Every row gives one point. The window is the flat piece filled in between its corners: a triangle in 3 columns, a solid with four corners in 4, and so on. A path goes straight from each point to the next, and from the last back to the first. After which points does the path pass through the window?

Window:
[[-.12, -.07, .38],
[-.56, .10, -.27],
[-.08, .16, .41]]
Path:
(1): [-.05, .08, -.13]
(2): [-.50, .24, .12]
(3): [-.23, -.07, .45]
(4): [.00, -.02, .20]
(5): [-.22, .17, -.19]
(6): [-.76, .10, .08]
(7): [-.38, .20, .42]
(8): [.15, .16, .15]
Through the window after points: 3

Window:
[[.05, .53, -.14, .11],
[.28, -.46, .11, .12],
[-.35, .50, -.25, -.11],
[-.04, .23, .15, .26]]
Path:
(1): [-.25, .53, -.26, .30]
(2): [-.13, .15, -.15, .34]
(3): [.02, .17, .17, .07]
(4): [.25, -.36, .35, -.08]
(5): [.12, -.54, -.12, .41]
(6): [-.10, .24, -.39, .38]
(7): [.14, .24, .06, -.21]
(8): [-.10, .65, .03, -.13]
Through the window after points: 2

Window:
[[-.16, -.40, -.59, .01, .23, -.09],
[-.58, .30, .32, -.08, .14, -.33],
[-.07, -.53, -.17, -.22, .07, -.11],
[.29, .54, -.02, -.43, -.45, -.32],
[.64, .50, .13, -.09, -.39, -.40],
[-.63, .18, .25, .11, -.27, -.19]]
Path:
(1): [-.30, -.06, -.21, -.10, -.09, -.52]
(2): [.16, .02, -.20, -.09, -.24, -.42]
(3): [.34, .14, -.07, -.15, -.24, -.05]
(4): [-.22, .12, .07, -.11, -.11, -.01]
(5): [-.12, .11, -.01, -.01, -.15, -.53]
(6): [-.31, -.05, -.14, .03, -.15, -.64]
(7): [-.19, .16, -.02, -.19, .12, .05]
(8): [-.38, -.10, .00, -.20, .21, .34]
Through the window after points: 4, 6

Window:
[[-.06, .13, -.44, -.41, -.08, .17, .14, -.03],
[.24, -.23, -.46, .39, .10, .11, .25, .19],
[.40, -.32, .19, -.26, -.40, -.20, -.01, -.03],
[.23, .07, -.34, .43, .12, .68, .45, -.07],
[.28, -.17, .04, -.37, -.26, -.05, -.64, .05],
[-.34, .70, -.15, .20, .05, -.65, -.08, -.20],
[-.28, -.34, .52, .24, -.32, -.50, -.19, .25],
[-.13, -.34, .11, .11, -.64, -.42, -.30, -.13]]
Path:
(1): [.30, .34, -.35, .04, -.41, -.11, -.02, .30]
(2): [.15, .07, -.02, -.12, -.46, .05, -.20, .64]
(3): [.11, -.25, .10, -.10, -.12, -.14, -.38, -.17]
(4): [.11, -.30, -.05, -.11, .15, -.02, .09, -.47]
(5): [.16, .16, -.14, -.06, -.29, .08, .07, .41]
(6): [.45, .30, -.04, .12, -.71, -.02, -.12, .25]
(7): [-.12, -.23, -.01, .11, .19, -.22, -.10, -.21]
(8): [.00, .07, -.31, -.03, .03, .00, .05, -.20]
Through the window after points: 2

Window:
[[.20, .13, -.15, .00, -.33, -.30, -.09, .15, .05],
[.28, -.38, -.38, -.16, .17, .22, .19, .21, -.21],
[.32, .35, -.09, .76, -.35, -.02, .09, -.58, -.39],
[-.36, -.03, -.30, .23, -.38, .73, .18, .09, .25],
[-.27, .29, .33, .20, .04, .38, -.34, -.57, .09],
[.05, .07, -.52, -.17, -.06, -.06, .01, -.26, -.31],
[-.36, -.42, .16, -.09, .16, .39, .26, -.41, -.29],
[-.40, -.02, .15, .72, .47, -.38, -.61, .18, .15],
[.04, .38, -.28, .21, -.16, .03, .29, .42, .21]]
Path:
(1): [-.07, .28, -.23, .19, -.02, .04, -.06, .10, -.23]
(2): [.08, .02, -.23, .25, -.17, .00, .17, -.19, .12]
(3): [.04, .21, .02, .28, .22, -.03, .15, -.72, .36]
(4): [-.24, .22, .19, .22, -.26, .44, -.42, -.08, -.31]
(5): [-.04, .22, -.05, .25, -.24, .50, -.05, -.01, -.40]
(6): [.04, -.02, -.28, .47, -.25, -.04, .22, -.35, .21]
(7): [.02, .08, -.05, .23, .16, .25, .22, -.34, .44]
(8): [-.12, .06, .01, .09, -.14, -.04, -.46, .04, -.42]
Through the window after points: 1, 3, 5, 7

Window:
[[.00, .20, .26, .19, -.41, -.52, .42, -.11, -.26, -.06, .14],
[-.23, .07, -.12, .10, -.54, -.46, .16, .59, .10, .16, -.27],
[-.11, .04, -.12, -.13, .24, .26, .20, .17, -.14, -.20, .37],
[-.17, -.05, -.10, .20, -.10, .41, .02, -.32, .32, .06, -.16],
[.07, -.28, -.04, -.77, -.37, .23, .00, -.47, -.54, -.43, .32],
[-.20, .02, .08, -.35, -.09, -.22, .25, -.09, .91, -.42, .29],
[-.03, -.39, -.44, .08, .50, .19, -.46, -.25, -.40, .52, -.25],
[-.01, -.80, .23, -.16, .15, .40, -.18, .11, .19, .02, -.37],
[.06, -.07, .14, -.50, -.20, -.05, .25, -.08, -.01, .30, .05],
[.10, -.48, -.36, .23, -.33, .11, .38, -.18, -.01, .02, -.06],
[.92, .28, -.23, .68, .41, .39, -.13, .09, -.32, -.15, .12]]
Path:
(1): [.05, .10, .15, -.23, .28, .00, .41, -.23, .02, -.15, -.51]
(2): [.13, -.09, -.08, -.06, .02, .07, .09, -.19, .07, -.01, -.36]
(3): [-.21, -.39, -.01, -.02, -.29, -.05, -.24, .00, -.03, .32, .62]
(4): [.18, -.47, .03, .06, -.36, .18, -.01, -.16, -.03, .41, .48]
(5): [.01, -.23, -.35, .05, -.05, .04, .30, -.12, -.06, -.09, -.31]
(6): [.02, -.10, -.10, .00, .15, .17, .28, -.32, -.25, -.20, -.46]
(7): [.04, -.38, -.12, -.07, -.04, .19, -.08, .05, .00, .11, .18]
(8): [.00, -.16, -.19, .12, -.37, .16, -.41, .08, -.18, .12, .63]
Through the window after points: 4, 6

Window:
[[-.08, -.06, .43, .44, .21, .10, .00, -.10, -.18, -.09, .09],
[-.51, -.11, -.46, .40, -.19, -.09, .12, .09, .13, -.23, .16],
[.09, .46, .57, .31, -.39, -.02, .62, .32, -.16, .27, .22],
[-.35, -.34, -.44, -.07, .45, -.16, -.34, .14, .37, .40, -.39],
[-.07, .35, .40, .35, -.21, -.05, .00, .04, .51, .03, .38],
[.13, -.07, .43, .37, -.20, .05, -.01, .54, -.07, .43, .69],
[-.05, -.67, -.39, -.49, .09, -.14, -.41, -.55, .13, .25, -.19],
[-.35, .78, .32, .44, -.39, -.33, -.09, .37, -.32, -.22, .39],
[.14, -.71, -.29, -.36, .36, -.36, -.19, .15, .38, -.16, -.21],
[-.10, .19, .64, -.11, -.27, .57, .07, .34, -.07, -.02, .28],
[.14, .01, -.69, -.03, .43, -.02, -.16, .00, .18, .03, .12]]
Path:
(1): [.26, -.23, .02, .12, -.30, .30, -.25, .48, .06, .08, -.08]
(2): [-.29, -.19, .11, -.21, .58, -.43, .34, -.25, .29, .05, .26]
(3): [-.48, -.08, -.31, .07, .15, -.10, .16, .14, .12, -.05, .37]
(4): [-.06, -.03, .09, .40, -.29, .02, -.09, .09, .02, -.16, -.07]
(5): [.34, -.18, -.18, .34, -.54, -.24, -.31, .21, .34, -.10, -.28]
(6): [-.14, -.11, .06, -.14, .26, .13, .16, .04, .05, .20, .24]
(7): [-.56, -.23, -.21, -.01, .28, -.35, .05, -.37, .15, -.04, .37]
(8): [-.05, .01, -.23, .08, .02, .02, -.16, .22, .29, -.03, -.24]
(9): [.00, -.01, .14, .46, -.43, .23, -.16, .27, .02, .00, -.18]
(10): [-.30, .08, .10, -.08, .38, -.25, .33, -.01, .08, .08, .54]
(11): [-.57, -.16, .08, -.28, .20, -.11, .06, .18, -.02, .09, .33]
(12): [.39, .24, .06, .54, -.36, -.06, -.23, .05, -.09, .08, -.10]
(13): [-.01, .02, .11, .34, -.34, -.02, -.27, .15, .19, -.05, -.07]
(14): [-.19, .00, .10, -.08, .45, -.09, .14, .17, .03, .08, .67]
(15): [-.46, -.16, .09, -.04, .21, -.34, .45, -.04, .02, .27, .36]
(16): [.44, -.10, -.38, .32, -.03, .00, -.57, .21, .20, .09, -.15]
Through the window after points: 3, 9

Window:
[[.12, .20, .09, -.53, -.11, -.37, -.54, -.18, .16, -.13, .37, -.04],
[-.09, .39, -.56, .34, -.29, .06, .47, .03, .08, .09, -.26, -.16],
[.14, -.27, .44, -.07, -.39, .22, .20, .10, -.28, -.05, .38, .14],
[-.04, .24, -.06, .01, .33, -.06, .34, .61, -.35, -.30, -.23, .05],
[.41, -.28, .32, .23, -.29, -.17, -.08, .40, .10, .06, -.53, .21],
[.26, -.30, -.06, .39, -.15, .40, -.46, -.10, .32, .19, -.10, .02],
[-.59, -.24, -.14, .43, -.34, -.48, -.32, .25, -.14, .44, .40, -.06],
[-.32, -.39, -.07, .35, -.10, .28, -.27, -.73, -.44, .78, .07, -.26],
[-.13, -.07, .06, -.56, .34, -.39, -.14, .27, .02, .37, .33, -.15],
[-.22, .61, .12, .26, .25, -.41, .15, -.02, .48, -.31, .57, .22],
[.19, .18, -.07, .51, -.05, -.13, .25, .36, -.33, .19, .22, .10],
[-.24, .03, -.29, -.15, .65, -.21, -.57, .12, .26, .54, -.08, .74]]
Path:
(1): [.06, -.01, -.04, .16, .08, -.19, .12, -.16, .03, -.05, .19, .17]
(2): [-.27, .41, .21, .15, .03, -.04, -.22, .43, .26, .12, .22, .06]
(3): [-.21, .59, .39, -.12, -.01, .00, -.23, .29, .11, .13, .19, .00]
(4): [.17, -.16, -.23, .13, .00, -.24, .01, .03, -.22, .03, .11, .06]
(5): [.01, -.44, -.33, .08, .34, -.21, .30, -.27, -.02, .19, .27, .14]
(6): [-.16, .35, .36, .22, -.29, .14, -.51, .50, -.03, .38, -.20, .11]
(7): [-.17, .35, .32, .14, -.07, .08, -.52, .11, .07, .37, -.01, .39]
(8): [-.07, -.47, -.74, -.09, .67, -.35, .16, -.02, -.04, .28, .07, .16]
(9): [.26, -.40, -.15, .10, -.08, -.26, .08, .27, .03, -.06, -.01, .23]
(10): [.12, .17, .35, .29, -.18, -.02, -.07, .27, -.11, .27, -.17, .04]
(11): [-.09, .40, .01, .18, -.02, -.09, -.24, .10, .00, .24, -.16, .23]
(12): [.05, -.31, -.46, .28, .08, -.13, .38, .11, .13, -.06, .11, -.30]
Through the window after points: 1, 3, 7, 9

Window:
[[.14, -.26, -.63, .00, .02, -.06, -.56, .50, -.35, .30, -.11, .02, .30, .06],
[.28, -.75, -.42, .39, -.02, -.22, .02, .12, .01, .16, -.21, -.35, -.10, -.22],
[-.37, -.09, -.80, .14, .24, .21, .06, -.24, -.16, .09, -.07, .19, -.03, -.22],
[.55, -.24, .15, -.19, -.04, .17, -.47, -.11, -.87, .38, -.21, -.35, -.39, .12],
[.07, .19, .36, -.40, .16, -.40, .09, .01, .15, .12, -.04, .03, -.25, -.28],
[.46, .02, -.61, -.25, -.03, .16, .03, -.18, -.21, -.02, .39, .20, .22, -.10],
[-.19, -.33, -.05, .00, .01, -.41, -.06, -.22, -.14, .55, -.08, .13, -.20, .34],
[.06, .13, .03, .24, .16, -.14, .03, .29, -.82, -.11, .20, .55, .23, -.18],
[.06, .40, .07, -.14, .02, -.08, .18, -.35, .25, -.28, -.08, .38, .39, .14],
[-.03, -.38, -.38, -.24, -.29, .27, .41, -.28, -.31, -.50, -.18, .08, -.18, -.11],
[-.05, .06, .37, -.11, -.09, -.81, -.07, -.04, -.04, .29, .05, -.39, .14, -.35],
[-.41, .25, -.38, .38, -.57, -.35, .26, .29, .08, .17, -.20, -.08, -.20, -.19],
[.16, -.30, -.94, .02, .33, -.31, .33, .01, .13, -.55, -.10, -.39, -.09, -.16],
[-.32, .10, .05, -.03, -.05, -.27, -.38, -.20, .05, -.15, .07, .15, -.48, -.04]]
Path:
(1): [.08, -.30, -.06, -.23, -.01, .25, .11, .18, -.31, .11, .28, -.43, .06, .03]
(2): [-.33, -.14, -.40, .02, .36, .07, .09, -.04, -.02, .27, .19, -.11, .02, .44]
(3): [.30, -.23, -.35, .11, -.28, -.15, -.17, .01, -.44, -.10, -.23, .11, -.06, -.41]
(4): [.19, -.24, -.43, -.10, -.18, -.45, -.20, -.14, -.20, .23, -.76, .03, .09, -.54]
(5): [.05, -.07, -.31, -.05, .10, -.08, -.15, .24, -.15, .07, .17, -.01, .03, .09]
(6): [.12, -.29, -.16, .12, .06, .18, -.01, .10, -.27, .12, .22, -.18, -.01, .12]
(7): [.28, -.30, -.61, .06, -.12, -.58, .06, -.13, -.03, -.06, -.41, .19, -.01, -.53]
(8): [.34, -.24, -.47, .03, -.15, -.50, .00, -.02, -.28, -.01, -.18, .27, .24, -.26]
(9): [-.30, .05, .03, .08, .11, .25, .13, -.10, .23, .03, .06, -.31, -.23, .07]
(10): [.07, -.05, -.07, -.18, -.07, -.09, .06, .04, -.07, .02, .27, .04, -.05, -.06]
(11): [.54, .16, -.71, -.12, .30, -.15, -.06, -.38, -.33, .05, -.38, .22, .19, -.40]
(12): [.18, -.02, -.76, .03, -.23, -.39, -.40, .04, -.13, .25, -.25, .20, .06, -.56]
(13): [-.14, -.28, -.16, .08, .20, .09, .10, .06, -.24, .02, .07, -.07, -.02, .26]
(14): [-.58, .03, -.01, .08, -.11, -.06, -.11, .07, -.06, .08, .27, -.07, -.02, .16]
(15): [.13, -.09, -.07, -.07, .01, -.44, -.05, -.16, -.11, .17, -.15, .06, -.14, -.14]
(16): [.08, -.12, -.40, .05, .01, -.33, -.22, -.07, -.21, .17, -.21, .18, -.08, .02]
Through the window after points: 4, 6, 8, 10, 12, 14, 16
